Each row of a before or after table is a point. One or more steps were done to the points. Then noise was added and the rows were shuffled. The steps act on columns, c1 being the first. Write out the steps. A step turns or swaps two columns, mirrors them in a line or flattens them onto one, adds a multiple of one to another, or multiplies or shifts one. Angles are multiples of 10 degrees, from the lower column toward the higher: turns from -170 to 170, lines from 10 to 170 but not 90. Use the fewest steps. Two steps may share a column if one is a turn and the other turns, adds or multiplies; they go together, in the order done. Otherwise the lowest column goes first.

Before (9 x 3):
[[-59  50  18]
 [-62  17  -5]
 [ 10 -28 -34]
 [-30  19  21]
 [-13  36 -12]
 [ 55  11  -8]
 [-46  15 -30]
 [-64   8 -38]
 [ 56 -58 -19]]
After, 9 rows:
[[ 56   1  61]
 [ 10 -20  35]
 [-63 -45   5]
 [-42 -34  -2]
 [-10 -23 -31]
 [ 56 -12  -7]
 [-59   0 -55]
 [-62  -9 -10]
 [-34  14 -22]]
Steps: turn c2 and c3 by -110 degrees

Before:
[[ -6 -23   9  -6 -31  37  15  19 -25]
 [-56  40  42   6  -9 -50  -7 -25 -43]
 [ 33   4 -21  -3 -37 -57  13   6  -5]
 [-57 -31  30  40 -12 -45  59 -18 -28]
 [-27  34  -3  59  95 -63   4  16  16]
 [ 49 -54  10  17 -32  26  20 -28 -30]
 [-82  36   3  25  88 -15 -16  27  42]
 [ 13 -68  27 -42 -34 -24  -3 -45 -16]
 [-57  85  -2  67  65 -26   5 -36  67]
 [ 56 -38  72 -12 -49 -20  15   7  13]
 [ 55 -10  32 -29   1   0  43 -20 -46]
 [-69  61 -19  58  58 -31  16  26  39]
 [ 15  -9  40  47 -12 -14 -15   6 -29]
 [ 13   1  40 -17  -5  -3  44  12  10]]
After (14 x 9):
[[-25  31  52  27 -34 -62   3 -87  -5]
 [-55  69  62  33  24 -24   5 -72 -15]
 [ 10  -2 -33  28 -15   0  43   8  -2]
 [-55  48 -17  39  26 -51  -4   8  -8]
 [ 56 -38 -46  53   2 -19  15  48  10]
 [ 19  -3  19  60  -2 -14 -14  12   0]
 [ 12 -66 -51   0  51 -26  -4  26  11]
 [ 53   0 -38  12  22  -1  44  -6   2]
 [ 33   5   6 -22   0 -58  15  39   2]
 [ 48 -48   8  19  33  29  19  27   9]
 [ -6 -18  -9   7 -12  36  16  34   3]
 [-59 -22  20  43  22 -48  61  10   5]
 [-69  52  61  11 -36 -30  14 -54  -9]
 [-84  26  21  15 -43 -14 -14 -80  -4]]
Steps: flatten c2 and c9 onto the line at 170 degrees; mirror c3 and c4 in the line at 60 degrees; mirror c5 and c8 in the line at 130 degrees

Before (8 x 14):
[[ 22   3  21 -11  -9  -5  15   6  40 -18 -20  18  -9 -10]
 [  5   2   3   9  10  14  -5 -14  20  -1 -31  -2  -7 -14]
 [-18  -2 -44  23  21 -18 -34  19  35   7 -19  14  29  30]
 [-30  -3 -54  12  -7  -4 -30  18  26 -17 -30  25   7  31]
 [  5   2  19 -14   1   2  -5  10   4   2 -27   0   9  18]
 [-20 -16   5  -8  41  35   6  15  -4  -3  20 -47  22 -12]
 [-27 -16  23 -22  45   7 -13   0 -13  -1  25 -43   1 -30]
 [ 25  14   8   6  -2  -2   0   9  -9 -13   6  -9  -2   8]]
After:
[[ 26  15   9   6  -1  -2  -1   9 -27 -13   6  -7  -2   8]
 [  7   1   4  10  10  15  -5 -14  61  -1 -31  -2  -6 -14]
 [-26 -16  22 -20  43   6 -15  -1 -40   0  25 -43   0 -30]
 [  4   0  19 -15   2   2  -5  10  12   2 -25   2   9  17]
 [-20 -16   5  -9  41  33   6  16 -12  -4  18 -46  21 -12]
 [ 23   3  21 -10  -9  -6  15   6 121 -17 -20  18  -9  -9]
 [-19  -1 -43  23  21 -18 -34  18 104   8 -18  16  27  31]
 [-33  -4 -55  13  -6  -5 -30  18  78 -18 -32  23   7  30]]
Steps: multiply c9 by 3

Before (14 x 24):
[[ 19 -17 -10  24  64  48   7  -7  40 -50  38   2  40 -40 -60 -18  24  18
   15  -6  16  -8  16  25]
 [ 25   7 -13   8 -52 -14 -36 -18 -47  53 -29   8 -46  60 -65 -28  13  27
  -41  18 -26   2   4  54]
 [-26 -20  47 -17  23   6 -16  19   2  28  21 -66  26  15   5 -33 -35 -20
   30 -22  -8   0 -65 -39]
 [-72  11 -17 -61  16 -50 -29  20  37 -46 -43  19 -68  -4 -37  -2 -56 -19
   51  71  84  25 -39  65]
 [-22  18  71 -77 -31 -35  14  20 -56 -46  56  22 -46  14 -79 -18  10  59
    6  37  10 -15  38 -40]
 [ 21   9  69 -42   2 -15 -50  62  27 -37  41  38 -10  12  10  32 -87 -49
  -18 -12  21 -26 -10   7]
 [-26  15  13 -45  -9   4  45 -29 -46  36 -40 -24 -35  14   1  70  14 -45
  -10  63  21  29 -69 -44]
 [-31  42 -21 -64  -3  22 -19   9  45 -15 -17  29  -3  -5 -30  -3 -62  36
   53  16  37 -71  30 -18]
 [-38 -60  40  12  27  19  56  62 -44 -28  36 -67 -47 -45 -40 -32 -54 -28
   17  19  83 -45 -55 -45]
 [-30  20   0  -4   6   4  23 -12  13  69  -3 -52  31  47  12  57 -10  28
   10   2  28  -6   0  42]
 [-74  39  29   5  -2  -8 -18 -23  33 -17  23 -14  28  13 -24 -34   0  12
    3  31  46 -70 -34  62]
 [-54 -23 -15 -71  24 -59 -51  62 -14  34 -25  28 -12  58 -40  20 -13  61
  -53  17   9  -8   0  20]
 [-40  19  26  28   2 -18 -22  53  -3 -27 -33 -42  35  -3   3  10  -1 -31
  -43 -27  11  39  16  48]
 [ -5  21   0 -48 -50  52 -30  52   6  30  49  -2  34  25   6  52 -42 -25
   35  18  19 -55  -7 -15]]
After:
[[-72  38  27  10  -6 -13 -17 -22  34 -17  51 -47  30  14 -26 -35  -1  11
    5  30  45 -48 -37 -41]
 [-29  40 -24 -62  -1  19 -22   8  47 -18  22  -1   1  -4 -31  -2 -57  34
   53  15  36 -69  34  30]
 [-22  22  70 -73 -32 -34  12  20 -55 -43  59  24 -48  13 -79 -20   9  61
    4  34   6   9  35  40]
 [-35 -63  43  12  28  23  57  62 -45 -28  56  69 -45 -46 -38 -33 -60 -28
   15  18  82 -19 -52 -35]
 [ -5  25   0 -50 -49  53 -31  49   2  32  69  13  35  23   2  52 -45 -24
   35  20  18 -28  -7   2]
 [-26 -18  49 -16  23   1 -15  18   4  27  19  68  25  14   4 -34 -32 -21
   33 -21  -9  14 -60 -37]
 [ 25   7 -15  11 -48 -16 -36 -23 -48  54 -25 -54 -45  59 -66 -27  12  23
  -41  19 -27 -12   4 -19]
 [-27  12  14 -44 -11   3  46 -24 -47  37 -52  52 -37  15   3  67  17 -46
  -15  58  22   2 -70   5]
 [ 20 -18  -9  24  64  45  11  -5  39 -51  35 -26  45 -40 -60 -17  26  17
   14  -8  17  14  21 -13]
 [-73   8 -19 -61  15 -47 -29  23  39 -42 -51 -63 -65  -4 -35  -1 -57 -22
   51  71  80   1 -40 -13]
 [ 20   8  70 -38   1 -15 -47  66  27 -37  50 -22 -10  13   7  29 -85 -43
  -14  -8  23  -2 -11  32]
 [-57 -22 -12 -69  24 -58 -49  57 -15  34 -18 -30 -10  59 -36  18 -10  61
  -55  22  11 -17  -3  16]
 [-43  19  23  30  -1 -19 -20  55  -6 -30 -49 -24  38  -4   4  10  -2 -30
  -43 -30  11  17  14 -59]
 [-30  22   3  -2   9   3  24 -11  13  69   2  -7  33  45  17  59 -11  26
   11  -1  28  -2  -3 -66]]
Steps: turn c11 and c22 by 30 degrees; turn c12 and c24 by 120 degrees

Before (12 x 64):
[[ -5 -63  27  -4 -10  43  57  49 -21  69 -55   1  39 -63 -28  71 -56  50
  -65 -32  -3 -56  64 -32 -33 -22 -44 -48  16  42 -39  12   0 -41   2 -30
    0  19   3  -3   1  -1 -29 -45  19 -12  69   2 -36  62 -54 -12 -45 -81
  -23 -17  17  -2 -31 -44  18 -26  11  65]
 [ 90  33 -59 -35 -22  23  66  -6 -13  14 -56 -24 -30  43  -9  42  18  44
  -60 -27 -18 -39   4  40  16 -22 -59  42  68 -44  28  17  36 -31  54  15
  -36 -23 -30  27  89  32  24   5  46  22 -10  14   8 -37  14 -11 -13 -65
   46   2 -51 -21   0  19 -32  17  61  19]
 [ 19  -7  -4 -37  13 -21 -33  42 -33  42 -37 -34   3 -11 -14  -4  19 -21
  -50 -23  58 -72   7 -80  10   8 -53  18 -23  15 -59 -77   7  31 -33 -21
    2  53  20 -24  24 -44 -23 -28   7   5 -35  34   6  52 -47  23  52 -28
  -36  -4  10  10   2 -53 -11  39  -9  58]
 [-11  32 -36 -49   9  22 -11 -23 -58 -27 -86  49  28 -54  74  43  18  56
  -30  61   2  33 -30  10 -46 -17 -48  14   6  39  38  -5 -16  48  60  39
  -17  -1 -21 -39 -20  38  56  39  37  52   0 -38 -11  45  42 -24  37   8
   57  -9   4  36  41 -46  -9  43  -7 -31]
 [ -8 -18  -4 -33   5  -7  66 -31 -21 -40 -25  51  69  41  48  15 -21 -22
   17 -24 -51  11 -15  21  31 -29 -12 -60 -25   3 -42 -14  17 -38  20 -32
  -66  25 -36  55  15 -50 -43 -14  54  12 -19   9 -24 -43   3 -18 -31   9
  -43   7 -45 -11 -27 -42  12 -13  43 -10]
 [ 46 -26 -54  28 -50 -41  67 -26 -29 -36  30   4   3 -19  39  64 -15 -19
   29 -23  -7 -35 -21 -80 -14  -2  35 -53  48  -1   9  -3 -23  26  26  49
   -5  20   2 -10  34  32  33 -38   8  39 -28  -4 -21  39  16  -7  31  16
  -18 -42 -20  29  42 -43  57  47  25  12]
 [  8 -31  17  40 -49  30  34  16 -49  -9 -62  22   4 -26 -25 -15 -67  -8
  -40  44 -56   5  66 -23   4  32  -5  35  51 -65 -16 -75 -15  61 -45 -22
  -28  44   1 -22  13  27 -55  -3   9 -12  21   8 -48 -54  35  31  51  -5
  -41 -28  15   5  49   6   3  69  39  40]
 [ 65 -80 -34  35 -80 -17 -28  12   7  -4 -19  34  -2 -54  54 -23 -42  32
   10  37  38 -67 -23  11  36  -2  -3  38  24 -65  -4 -73  -5  61 -10  55
    0  37 -69   3  94   2 -40   3  45  68 -44  16  19 -49  42  33  21 -29
  -39 -40 -71  26 -29   9 -10  35  87 -28]
 [ 13 -40  12 -37 -10  -7  36 -20   5  54  24  21  -5  51  39  -5 -42 -12
  -22  37  57  26 -10  30  42  21  10 -54  23  17 -16  12 -34 -37  55 -49
   -1 -44  26  45 -18  -3  23  21 -44  -2 -39  19 -60  49 -26  -2 -35 -31
   36 -35  -1 -76  -5  11   0   1  50 -24]
 [-27 -12  45   7 -32 -36  52 -44 -14 -25  -5  33  72  -9 -37 -27 -15  46
  -13  14  59  -3  -2  13 -74 -51   8 -46  23 -15  18 -23 -41 -37 -45  40
   41  16  -5 -41  56  35  28  22 -11  16   9  33  46  49   0  48  59   0
   21 -45 -51  31 -17  24  78   3   4  29]
 [ 63 -72   5 -50  -3  16 -24  27 -64  17   5  -7   1 -10  43 -31  23  52
  -14   9 -28  -8 -20  -1 -54 -43 -15   0 -28  41  -2  -9 -20   2 -19  53
   -3 -16 -52  54  41 -10  49 -42  31   8  14  34  37  -6 -66  48  -2  -3
  -50 -29 -11   0 -67  -1   8 -17 -17  -5]
 [-22 -71  28 -77   5  18  31  26  29  28 -16 -16  77 -25  50 -21  29 -24
   24  22 -20  43  14 -72 -31 -62  27 -17 -47   6  -6   6 -67 -17  50 -35
   28  64  -7  -2  51  34 -15 -18  63 -13 -17 -32  10  44 -56 -46  34  17
  -10  30  24   6 -27  -3  47  21 -24  41]]
After (12 x 64):
[[ -6 -66  26  -4 -11  40  58  50 -26  67 -63   4  39 -64 -28  68 -54  50
  -66 -37  -2 -54 -48 -31 -38 -21 -41 -47  16  41 -38  13  -3 -41   1 -31
   -1  19   1  -2   3   0 -34 -46  18 -15  72   3 -35  65 -53 -12 -43 -81
  -24  37  19  -4 -32 -45  19 -25  11  62]
 [ 20  -5  -3 -37  14 -15 -34  43 -35  46 -17 -34   7  -8 -11  -2  18 -22
  -52 -25  55 -73  -9 -80   8   9 -56  20 -22  15 -58 -78   2  31 -33 -23
   -1  54  18 -25  25 -44 -26 -27   5   4 -38  33   6  53 -44  24  52 -30
  -36  37  13  10   2 -51 -11  36  -7  58]
 [ -6 -13  -3 -36   7  -6  67 -27 -19 -38  -1  51  71  39  45  16 -23 -25
   18 -20 -51  12  14  21  30 -30 -12 -62 -21   5 -42 -17  17 -38  19 -36
  -69  25 -37  55  15 -50 -55 -18  52  14 -21   5 -25 -45   3 -22 -32  10
  -44  24 -47 -12 -25 -41  14 -15  43  -9]
 [ 12 -40  11 -40 -12  -9  38 -19   9  52  34  21  -6  51  39  -4 -43 -14
  -22  33  58  27 -26  27  40  22   9 -54  21  17 -12  16 -32 -34  55 -52
    0 -47  24  46 -15  -1  31  18 -41  -3 -40  22 -61  51 -28  -1 -30 -29
   36 -13   2 -75  -6  13   3   2  50 -23]
 [-18 -74  26 -83   3  22  34  25  27  26 -30 -19  75 -27  52 -17  30 -21
   27  20 -18  42  19 -71 -36 -63  27 -16 -48   9  -5   4 -68 -15  49 -33
   26  65  -8  -5  49  30 -18 -16  68 -11 -18 -28   8  47 -55 -45  30  17
  -10   6  25  10 -28  -5  50  19 -25  40]
 [-25 -15  43   6 -34 -36  55 -44 -14 -19  19  32  70  -7 -36 -26 -14  42
  -12  14  64  -3 -38  13 -75 -51   5 -46  23 -14  20 -21 -40 -39 -44  42
   44  17  -3 -41  53  40  38  21 -14  16  10  33  46  52  -1  48  55   2
   20  15 -52  30 -15  23  78   5   5  28]
 [ 94  34 -61 -35 -21  29  68  -4 -15  11 -24 -23 -30  39  -7  42  15  43
  -57 -27 -21 -36  -1  39  16 -19 -59  43  70 -44  31  14  31 -25  58  17
  -35 -24 -31  28  87  32  35   2  45  21 -12  11   9 -38  15 -10 -13 -68
   45  54 -51 -23  -3  20 -32  20  59  22]
 [ 61 -70   2 -50  -2  13 -23  28 -66  15  30  -2   1  -9  42 -32  20  50
  -14  10 -25  -9 -14  -4 -57 -47 -19   4 -23  43  -1  -8 -19   0 -17  51
   -4 -17 -47  55  42  -9  60 -46  31   6  17  33  32  -4 -67  47  -1  -9
  -50   4 -13   2 -65  -4   8 -19 -18  -6]
 [ -6  32 -34 -49   9  17 -10 -23 -56 -25   0  49  30 -52  77  40  22  56
  -31  60   4  33   7   8 -45 -18 -50  11   7  39  36  -4 -15  49  58  40
  -13   1 -23 -37 -26  42  75  40  34  54   1 -36  -7  43  41 -22  39   5
   53  91   5  38  45 -48  -7  42  -9 -29]
 [ 66 -83 -34  38 -81 -16 -26  16  11  -4  32  32  -2 -51  54 -19 -43  35
    9  37  35 -66 -24  17  38  -3  -7  37  22 -62  -4 -71  -3  62  -5  54
    2  39 -68   2  96   0 -55   7  43  69 -44  15  21 -49  41  36  21 -28
  -40  36 -72  24 -27   6  -8  36  84 -27]
 [  8 -25  18  43 -52  29  33  24 -48  -9 -60  21   3 -24 -21 -13 -65  -4
  -36  41 -57   8 -58 -24   4  31  -4  36  51 -65 -13 -74 -18  62 -47 -16
  -28  46  -1 -17  10  25 -73   0  11  -9  17   3 -49 -53  35  31  47  -5
  -42  43  17   3  51   4   3  68  41  41]
 [ 43 -26 -52  33 -49 -39  66 -27 -28 -38  45   2   0 -14  37  64 -17 -20
   29 -26  -6 -35 -24 -79 -11  -4  37 -50  45   0  10   0 -24  22  24  50
   -6  19   4 -10  34  31  41 -41  11  37 -26  -4 -22  39  16  -7  33  17
  -19 -14 -26  27  42 -39  58  50  23  14]]
Steps: turn c23 and c56 by -120 degrees; turn c11 and c56 by -70 degrees; multiply c43 by 1.3
